Each row is a point. Two turns around zero, p and q, are shown by what they do to some points. Where does a point land after both, in the order given? Backwards means that the second turn is done in reverse. Each puzzle has new turns, and all numbers are rounded.

Turn p:
[-5.6 -0.8 -0.1] -> [ 2.2  3.5 -3.8]
[ 1.7  1.6 -1.0] -> [-0.2 -0.2  2.5]
[ 2.0 -0.4  4.1] -> [-4.2 -1.6 -0.9]
[ 2.0 -0.4 -3.1] -> [ 2.2 -1.9  2.3]
Turn q:
[-0.4  1.1 -3.8] -> [ 0.7 -3.3 -2.1]
[ 1.5 -3.1  4.8] -> [0.5 4.3 4.0]
[ 2.4  1.5 -2.9] -> [ 2.6 -1.1 -2.9]
[-3.4  2.7  0.6] -> [-4.1 -0.6 -1.4]
[-0.1 -2.1  1.3] -> [0.2 0.7 2.4]
Where do these land?
p, then q: [ 3.5  3.8 -2.0] -> [-2.6  4.5  1.9]
p, then q: [3.8 1.1 0.7] -> [-2.2  0.9  3.2]
q, then p backwards: [-3.3 -0.3  3.4] -> [1.7 3.6 2.7]
q, then p: [-2.8 -2.5 -0.4] -> [-1.5 -0.4 -3.5]
q, then p: [-1.3 -2.1 -1.7] -> [-0.9 -1.8 -2.2]

Turn p:
[-3.1 -5.6 -0.1 -4.6  1.1 -2.8] -> [ 2.9  2.0  4.2 -5.5 -0.5 -3.3]
[-1.2  2.1  3.6 -0.5 -4.1 -0.4] -> [ 2.5 -2.0  0.9  0.1  0.4  5.0]
[ 2.3 -0.5 -1.3  1.3 -1.3 -2.2] -> [ 1.3  0.9  0.8  3.2  1.0 -1.1]
[ 2.2  0.9 -2.5  1.2  3.4 -3.2] -> [-2.6  4.2  0.7  2.5  0.9 -1.9]
[1.8 1.3 2.4 2.4 0.7 4.5] -> [-2.3 -3.3 -4.0  0.3  2.0  1.0]
[-2.7 -1.0  2.2  2.6 -0.5  2.7] -> [-1.6 -4.8  0.6 -1.3  0.0  0.6]
[ 0.6  2.9 -4.3 -2.4  0.6  1.4] -> [-0.2  3.0 -3.2  0.8 -4.0 -0.2]
Turn q:
[ 2.9 -0.9  0.5  1.2 -0.1  0.5] -> [-0.2 -0.4  0.6 -0.5  3.2  0.5]
[-0.8 -1.6 -3.9 -1.9  2.2 -1.0] -> [-3.2 -1.6 -0.7  1.0 -2.4  2.8]
[-1.3  2.0 -1.7  0.8 -1.0  3.3] -> [ 0.4  0.3  2.7 -3.0 -2.1 -0.4]
[-2.2  4.7 -0.3  1.8  4.5  4.9] -> [-3.4  5.4  2.7 -4.1 -2.5 -1.8]
[ 1.8 -4.5  2.8 -4.5 -0.9 -2.6] -> [ 0.2 -4.0 -5.7  2.0  2.4 -0.7]
[-0.4 -1.4  3.5  3.9 -2.8 -1.0] -> [ 3.0 -0.2  2.2  2.7  2.7 -3.2]
[ 0.1  1.6 -1.0 -1.3 -2.0 -4.1] -> [ 3.1  0.3 -1.7  2.0 -1.2  2.8]
Where do these land?
q, then p: [ 2.3 -3.5  1.3 -2.4 -3.4  1.2] -> [ 0.7  1.8  0.5 -1.6  1.2 -5.5]
p, then q: [ 1.7  1.4 -3.2 -1.3 -3.0 -0.5] -> [ 2.5  0.5  2.9 -1.0  2.2  2.3]
p, then q: [ 4.5 -3.7  1.3  2.1  4.6 -1.8] -> [-3.5  5.0 -1.9  4.4 -1.8  1.1]
p, then q: [-2.3  0.7 -1.8 -2.0 -0.3  3.1] -> [ 2.5 -3.5 -0.4 -1.0 -1.2  1.3]
p, then q backwards: [-1.5  4.7  0.5  2.0 -0.4  2.0] -> [ 0.2 -1.5 -4.0 -2.3  2.1 -2.1]
p, then q: [-0.4  1.1  2.1  1.5 -1.6  2.4] -> [-2.3 -2.9  1.3 -0.4  0.2 -0.7]
q, then p backwards: [-2.2  0.3 -4.0 -3.4 -3.3 -1.2] -> [-3.2  1.8 -0.9 -1.0 -4.5  3.1]
q, then p backwards: [ 0.3 -0.1  1.4 -1.8  3.3 -2.8] -> [ 3.0  3.0 -1.2  0.5  1.6  1.1]
q, then p: [-2.2 -1.0  2.4  5.3  4.1 -2.5] -> [-5.1 -1.2  3.5  2.5  1.1  3.9]

Turn p:
[-1.6 -1.7 -3.6  6.0 -1.4  2.9  1.0  0.1 -0.6] -> [-0.8 -2.5 -6.3 -0.3  0.2 -2.5  2.5 -2.5 -0.5]
[-1.9 -2.6  3.5  0.1 -1.3 -3.9 -0.3 -1.9  1.8] -> [-3.5  1.0  2.1  0.5 -0.5 -1.1  0.5  3.4 -3.9]
[-2.7 -2.1  0.1  1.5  3.2  1.9 -2.0  0.7  2.6] -> [ 0.2 -2.5 -3.4  0.0 -0.9 -0.7 -2.1  4.0  0.0]
[ 4.8  5.2 -0.4 -1.5  1.7 -1.9  4.7  2.6 -1.7] -> [ 5.9  2.4  4.6 -2.5 -1.5 -0.3  2.0 -3.3  2.3]
[-3.2 -0.2  0.9 -0.1  1.1  0.1 -2.4 -3.1 -2.0] -> [-1.1  0.0 -0.8  0.3  4.1 -0.7 -2.9  1.2 -1.8]
[-2.0 -2.4  4.2 -0.6 -2.2  2.0  0.3 -0.8  0.0] -> [-4.3  1.8 -1.0 -2.0  1.2  1.5  0.6  2.6 -0.2]
[-3.4 -0.4 -1.8 -0.7 -1.8  1.0  0.9 -0.6  2.6] -> [-3.0 -1.0 -0.8  1.5  0.0 -2.7  0.3  1.0  2.6]
[ 6.6  0.9 -1.1 -4.4  2.2 -1.7  1.0 -0.4 -1.0] -> [ 3.5 -1.7  6.1 -0.6 -0.8  3.8  0.0 -2.4  0.8]
[ 4.4  1.9 -3.0 -3.8  2.3 -2.2 -1.4  5.0 -3.6] -> [ 4.6  0.7  3.1 -0.1 -3.6  2.7 -4.3 -5.1  1.0]
[-0.9  1.5  1.2  3.7 -3.7  1.7 -1.8 -1.6  2.1] -> [-1.2  1.9 -3.6  3.2  1.7 -0.1  3.4  1.4 -0.4]
Turn q:
[-4.6  0.4  0.2 -1.1 -2.0  0.7 -0.9 -2.2 -3.4] -> [ 1.0  3.5  4.3 -0.5  0.6  0.9 -2.7  0.6 -1.9]
[ 3.1  1.9  0.6 -0.2 -0.6  0.8  0.0  4.4  4.6] -> [ 0.7 -3.0 -2.6 -1.1  0.8  1.2  4.4  1.8  3.6]
[-2.2 -3.9 -3.6 -2.8 -1.6  0.7  0.3 -4.9  0.6] -> [ 3.1  2.1 -0.6  3.5 -2.4  3.4 -4.3 -1.0 -2.2]
[ 3.2  2.7  0.6  0.2  3.0  1.5 -2.0 -0.2  1.4] -> [-0.6  0.6 -3.2  0.8  3.2 -2.3  1.3  0.4  2.4]
[-0.6 -5.0 -2.9  1.6 -0.1 -1.4 -0.7 -1.9 -3.8] -> [-2.8  0.0  0.2  2.1 -2.6  0.3 -3.8  0.2 -4.9]
[ 0.2  3.0 -1.4  1.1  1.2  1.3 -0.9  4.7  1.4] -> [-2.5  0.0 -0.5 -0.4  2.1  1.6  4.7  1.4  1.7]
[ 1.2  0.8  4.6 -0.7  3.8 -1.1 -1.2  5.4  4.1] -> [-0.3  0.4 -3.7 -4.5 -1.4 -2.5  5.7  1.2  3.1]
[-2.7 -1.9  0.0  1.9 -1.0  1.4  1.0 -3.5 -3.0] -> [-0.8  1.1  2.0 -0.8  0.4  1.0 -4.7 -1.9 -2.5]
[ 1.7 -0.2  1.8 -4.0 -0.6 -0.3  2.4  1.1 -4.3] -> [ 3.4 -1.4  1.8 -0.4  0.8 -2.9  1.8 -0.1 -4.3]
[ 1.4  5.4 -0.5  1.3  4.5 -3.8  1.3  4.0  3.9] -> [-2.9 -0.4 -0.6  1.0 -0.6 -2.1  7.2 -2.2  5.4]
[-0.9 -1.4  0.0  2.2 -2.6  2.5  3.0 -3.8 -0.1] -> [ 0.9 -1.7  0.9 -0.8  1.1  2.6 -4.7 -2.9 -0.4]
[ 0.0 -1.9  0.7  0.5 -4.0 -2.4 -2.3 -3.1 -1.4] -> [ 0.7 -0.9  2.1  0.8 -2.2 -1.1 -4.8  2.7 -0.1]
Where do these land?
p, then q: [ 4.8 -3.9  0.3  1.2  0.5  2.4  0.9  1.4 -3.0] -> [ 4.6  0.5 -1.2  1.4  2.5  2.4 -2.3 -0.6 -3.8]
p, then q: [-3.5  0.0 -2.4  0.1  2.2 -3.3  2.3 -2.8  1.7] -> [-1.5 -0.4  0.6 -1.3 -5.6 -3.6  0.4  0.6 -0.7]
q, then p: [-2.0  0.4 -0.5 -1.8  0.4 -5.0  2.4  2.1  1.4] -> [-3.1  2.3  1.4 -0.8  0.5 -0.4  5.2 -0.2  0.2]
p, then q backwards: [ 6.3 -1.2 -0.2  0.7  1.8  4.1 -3.6  1.0  0.9] -> [ 0.2 -2.5 -3.3 -1.9 -3.7  2.9  2.4  1.5  5.1]
q, then p: [-5.2  1.1 -6.0 -0.7  0.9 -3.0  3.4  2.2 -0.5] -> [-1.8  3.5 -2.7 -3.4  5.1 -1.2  5.2  1.1  0.9]
q, then p: [ 2.5  4.1  2.7  0.9 -5.6  1.8 -0.7 -2.8  2.3] -> [ 1.8 -3.1  0.3  1.2 -4.6  3.9 -0.6  5.2 -0.9]
p, then q: [-2.0  2.2  0.8 -1.6  2.5 -2.7  0.8  0.1 -1.6] -> [ 0.3  0.7  0.0 -0.1 -0.4 -4.4  1.1  2.3  1.5]
q, then p: [ 1.3 -1.9  2.2  1.1 -3.7  2.0 -4.8  3.0  1.2] -> [-0.6  0.1 -1.0 -0.4 -5.6  1.5 -3.8 -0.8  3.5]
q, then p: [-2.8 -0.6 -1.2 -4.9  0.5 -0.6  1.4 -1.7 -0.9] -> [ 2.5  2.5  0.3  0.0  2.5  2.0  3.4 -2.2 -0.8]
p, then q: [-3.8  3.0 -0.8 -0.7  0.9 -0.8  1.2  0.6 -1.4] -> [-0.5  1.2  0.0  1.9 -1.9 -3.0  1.1  1.0  3.1]
q, then p: [ 1.1 -0.4  4.5  2.6 -0.9  4.2 -0.3 -0.8  2.4] -> [ 0.2 -3.8  2.2  2.2 -1.2  2.0 -3.9  1.3  2.5]
q, then p: [ 3.3 -2.7  0.6  3.0  0.5  0.9 -3.0 -2.1 -2.5] -> [-0.2 -0.6 -1.6  2.2 -1.3 -1.3 -5.4 -1.4 -2.5]
